Every row gives one point. A path goes straight from each point to the next, and from the last back to the first. The post is the endless flat space through its rows: a point in 2 columns, a line in 3, a plane in 4, and so on, so that a path can go around it. How many times does the path go around the post? Going back the other way cancels.
In the rows, 128 means zero.

Post (2 x 3):
[[134  88 187]
 [148 178 149]]
Path (22 x 3):
[[108 102 160]
 [ 88 126 189]
 [132 203 205]
 [175 219 159]
 [167 119 162]
 [145 115 153]
 [ 95  64 162]
 [ 65 143 208]
 [128 180 198]
 [169 103 202]
 [209 152 160]
 [160 163 172]
 [113 174 189]
 [ 69 138 152]
 [131 125 115]
 [182  80 122]
 [191  72 193]
 [149 157 202]
 [ 77 175 193]
 [122 140 160]
 [142  93 110]
 [158 164 124]]
Times around: 0

Post (7 x 8):
[[ 89 114 133 121 138  92 134 106]
 [165 126 141  93 115 157 119 158]
 [153 206 134 209 104 184 115 156]
 [155 116 230 140 101 182 182 105]
 [175 119  63  79 160 146 138 107]
 [136 208 121 186  48 173 143 153]
 [ 92 109  59 125 193  77 176 167]]
Path (20 x 8):
[[ 88 130  69 179  78 130 118 152]
 [180  82 172  87  99 150 204 179]
 [125 125 100 138 150 107 224 162]
 [175 181 240 133 122 183 116 133]
 [128 176 111 136 176 178 146 104]
 [103 155 167 134  97 142 150 131]
 [111 192 210 186  72 156 129 101]
 [134 142 235 180 107 123 149 152]
 [184 130 149 179 124 145 160 179]
 [161  98 143 157 215 159 118 162]
 [ 99 135 121 110   7 138 164 182]
 [190  75 164 158 180 168 144 143]
 [185 114 151 101 114 154 156  98]
 [119 137 182 119 131 111 129 187]
 [117 160 187  75 105 145 128  87]
 [129 155 109 138 166 179 128  70]
 [ 81 164  40  88 133 160 149 168]
 [148 169 120  95 157 153 175  62]
 [144 171 131 155 161 194 137  89]
 [ 93 152  98 100  99 129  27 127]]
Times around: 1

Post (10 x 11):
[[157  81  73  86 156 116  78 137 184 173  87]
 [156 158  95 104 171  91  91 175  75 176  70]
 [110 112 156 102  13 134 132  46 124 120 112]
 [182 124  89 134 146 137 168 146  87 135  57]
 [147 115 197 110  43  97  91 118 180  80 149]
 [105  90 219 157  62 119  83  64 103  71 100]
 [158 122  98 109 195 132 115 154  52 140 133]
 [142 131 225 148  44 151  82  84 164 145 152]
 [136 133 153 115 200  95 181 116  73 161  79]
 [135  90 178 173  43  71 155  34  82 121 125]]
Path (22 x 11):
[[136 113 161 153  71 153 177 142 105 105 138]
 [148  86 176 103  49 100 109 120 113 150  86]
 [158 164 194  76 103 124 121 177  88 152  83]
 [107  52 133 155 109 104  68 104  66 127 114]
 [128 114  98 122  98 160  89  94 109 172 134]
 [183 104 163 166 102 126 186  91 149  47 153]
 [118  57  58  85 103 148  65  48  39  96 136]
 [188 113 135  72  66  95 149 112 121 158  60]
 [ 79 162 203  34  71 136 150 115 118 131  74]
 [ 96 139 179 149 134  93 119 110  77 141 101]
 [154 150 163 133 105  93  65 129 154 141 145]
 [147  96 130 130 140 101 112  47 109 112  80]
 [208  57  82 108  80  74 144 107  84 173  53]
 [146 107 187 100 118 155  88 155  68 131 106]
 [145 131 216 103 117 118 109 108  32  94  88]
 [126 193 115  98 115 130  75 117 142  96  58]
 [135 125 133 136  54 158  97 104 227  98 105]
 [147 129 160 140 128 121 111 148  96 139 129]
 [150  82 161 106 129 126 146 136  56 147 107]
 [150 129 175 119  68  68  97  90  58 118 119]
 [161 139  70  94 127  97 106 115  96 101  75]
 [ 75 187  91  88 156 249  97 118 116 129  74]]
Times around: 0

Post (17 x 18):
[[119 102 129 112 122 125  79 139  81 152 111 139 169 135 144  95 139 147]
 [139 142 112 150  66 114 162 119 118 104 135 156 124 150 136 135 145 129]
 [120 124 114  91 128 128 137 105 106 116  96 140 103 139 176 171 137  92]
 [139  63  98 154 192 117  97 137 128 110 150 162 173  99  77 108 144 141]
 [170 134 130 144 123 135 158 130 111 121 107 177  44 186 173 147 131 132]
 [ 93  77 135 135 160 145  94 142 152 118 198 148 125  95  87  78 178 161]
 [127 134 165 137 107 135 176  92  88  93 133 166 119 119 169 142  89 122]
 [156 169 148 134 122 130 173 151 124 150 108 112  70 130 151 148 120 128]
 [111 120 154 110 137 152  57 157 109 101 119 128 173 129 110 158 146 172]
 [131   7 121 134 142 159  90 168 155 105 185 122 168 130 107 100 139 141]
 [130  75 148 150 116 172  73 118  99 141  90 115 170  95 112 107 197 138]
 [137 144 103 121 100 154 145 159  52 118 129 162  69 119 150 171 108  81]
 [140 165 121 126 109 179 195 125  96 114 100 172  93 192 159 132 111  86]
 [111 149  92 125 102 164 153  89 104 143 100 158  77 138 158 162  95 154]
 [179 175 118  99 110 152 145  77  95 118 129 123  80 147 150 128 109 136]
 [156 132 145 128 113 148  93 130 119 166 153 152 161 117 152 150 151 129]
 [148 111 123 126 142 158  89 165 108 116 150 120 187  82 159 120 204 171]]
Path (24 x 18):
[[123 122 156 161 127 142 125 124  57  95 105 122 128  88 125 147 116 116]
 [125  75 136 168 156 146 125 127 134  88  79 193 129 160 154 127 145 111]
 [145  85 148  88 138 136  93 125 123 100 121 124 144 141 100  88 108 148]
 [141  84 129  67  96 148  96  69 118  84 156 131 130 115 136 152 190 136]
 [ 69  66 116 117 122 141  93 125  88  99 130 141 130 128 126 157 173 152]
 [143 127  96 152  93 141  82 157  84 138 158  93 158  82 130 146 133 160]
 [149 135  90 121 150 118 142 113 107 156 140 140 113 133 178 192 163 115]
 [ 97 113 146 107 144 158 142  53 122 120 171 145 166 115  91  98 173 158]
 [142 127 161  74 146 154 130 114 103  88 144 148 139 111 173 125 115 171]
 [140 145 225 142  75 129 126 130 109  88 107 145 157 146 140 148  94 140]
 [ 94 153  99  71 132 135 131 128 151 120 156 132  73 110 123 103 149 165]
 [122 120 116  77 136 166 148 100 115 131 157 167  75 196 105 136  70 135]
 [130 181 158  99  48 163 136 136  82 127 135 166 148 139 156 118 167 121]
 [151 129  65  67  91 149  72 162 117 134 103 148 130 169 167 141 175  79]
 [145 163 101 107 177  76 104 175 134 114 101 139  58 197 139 154 104 150]
 [165 104 148 141 164 175  67 115 168 176  80 134  80 161 110  91 148 132]
 [122  57 101 116 110 166 115 119 135  98 132 180  69 137 128 119 132 182]
 [ 75 155  74 110 145 160 172  91 139 180  94 150 127  95 119 129 204 146]
 [125 145  70 132 161 143 126 182  49 200 170 147  76 132  85  75 142 117]
 [144 163 129 130 121  82 153  84  52 123 129 144 173 101 103 121 119 139]
 [133 106 126 101 117 201 138  71  46 130 107 147 159  75 151 124 123  85]
 [181  97 140  84 137 191 135 146 134 148 118 150 148 141 213 115 184 131]
 [103  78 123  97 149 136 114  97  46  97 136 142 122  79 123 106 124 114]
 [103 138 118 145 115 142 153 104 111 115 118 176 133 151 119 143 147 120]]
Times around: 1

Post (17 x 18):
[[ 87 116 133  92 126 118 128 156  58 198 110 151 142 156 155 124 111  56]
 [148 103  94 146 112 121 143 149 158 164 134  67 149 130 187  97 118 175]
 [142 135  91 113 128 134 106 114 174 182 108 113 135 160 141 129 110  82]
 [ 52 171 134 103 109 157 182 156  72 157 101 136  99 154  53 113 107  86]
 [102  84 156  88 146 112  76 122 137 132  92 133 180  84 104 115 130 128]
 [128 135 144 132 181 124 156  50  98 132  91  91 119 123 105 113  96 155]
 [ 60 102 135 106 124 149 186 207 143 143 115 137  12 155 171 148  94 116]
 [135 101  86 203 173  81 106 121 108 152  89  85 121 110 112  89 147 105]
 [143  67  77  47 172 118 114 105 114 111 168 126 140 144  88  81 131 117]
 [ 93  92 116  60 135 114 113 110 153 142 141 122 107 160 157  99 168 110]
 [177 170 137 116 115 144 144 103  53 189  68 188  85  92 157 127  98 121]
 [104 111  67 118 160 112  93 141 152 110 158 119 186 165 148  92 165 135]
 [164 156 142 164 186 121  83 114 180 163 127  80 121  75 147 156 175 143]
 [129  70 147 116  91  88 228 101  95 122  86 102 158 110 210 152 118 107]
 [ 88  98 114 158 134 181 207 140 192 196 142 171 118  93 114 134 101 124]
 [114 115 110 176 111 121 149 128  73 170 140 149  95 174  53 126 106 130]
 [148 112 136 164 200 172  80 161 145 150  76  87 115 105 122 139 194 157]]
Path (30 x 18):
[[131 109 139 182 176 123 108 141  73 129 170 168 102  87  81 236 201 129]
 [138  81  79 143 174 110 197 134  92  81  91 150 193  61 130 133 148 118]
 [ 84  96 122 110  93  88 180 182 122 158 107 150  62 113 167  93 103 106]
 [157  93 153 171 220 153 161 183 138 193 135 140  78  77 164 158 110  62]
 [119  25 140  81 217 110 115  73  68  52  53 109  54 162 103  92 102 122]
 [ 57  83 132 196 142  75 174  84 145 137 135  20 171 104 102 133  94 127]
 [113  81  95 110 139 173 160 168 132 192  96 203  14 117 158 167  87 126]
 [147  94 165  96 172  11 136  61  41 115 180 197  40 135 130 202 139  80]
 [128  68 145 111 161  61  77  87  75 157 120 109 173 128  95  83 186 106]
 [116  96 181 115 135 189 138 119 105 162 153 219 197 121 166 125 128 141]
 [ 92  82 144  87 146 183 148 189  93 132 142 128 144 126  93 149  82  94]
 [ 58 150 128 127  83 105  97  61 142 154 183 114 123 198  33 156 119 176]
 [ 59 122  98 167  85  82 171 143  87 178 145 116 102 178  85 107 191 158]
 [222 123 106 152 186 120 137  80 162 202 131  54 104  95 148 114 100 174]
 [188 155 150  99 135 186 187 135 187 183 107  80 112 131 203 134 123 120]
 [158  38  67 104 135 102 119 169  98 148 151 110  52 171 159  56  66  60]
 [ 88 106 103 109 143  78  89 145  79 177 148 142 100 104 187  58  48 146]
 [117 101 115 162 190 167 239  96 114 154 136 113  91 135 145 141 103 103]
 [117 126 141 197 171 191 249 130 148 145 149  96 138 115 170 124 210 173]
 [167  76  69 142 164  96  44 163 147 124 168 110 160 178 125  65 228 192]
 [201 118  96 114 201 119  77  91 108 216 155 158  83  79  55 148  48 143]
 [101 135 102 138 120 183 171 114 160 162 151  96 216  86  96 155 123 168]
 [150  98 112 140 129 162  94 143 170 109 119  47 131 109 134 126 139 168]
 [122 118 169 130 179 198 103 135  55 171 102 182 102 118 172 130 149 130]
 [ 84 114 110  67 101 168 192 111 122 139 137 146 137 145 152 144 110  94]
 [166 149  57 159 144 125 165  97 124 209 159 123 150  90 123 121  56 197]
 [ 28  92  95 192 156  99 160 154 107 146 101 130  92 156  45  88 128 107]
 [182 128 113 114 195 198 134 173 130 212 144 186  70 132 134  97 130 136]
 [143 192 160 130 192 161 118  95 145 167 140  24 157 169 117 134 133  94]
 [129  98 145 197 148 164 190  67  66 172 146  95 192 106 145 126 128 171]]
Times around: 3
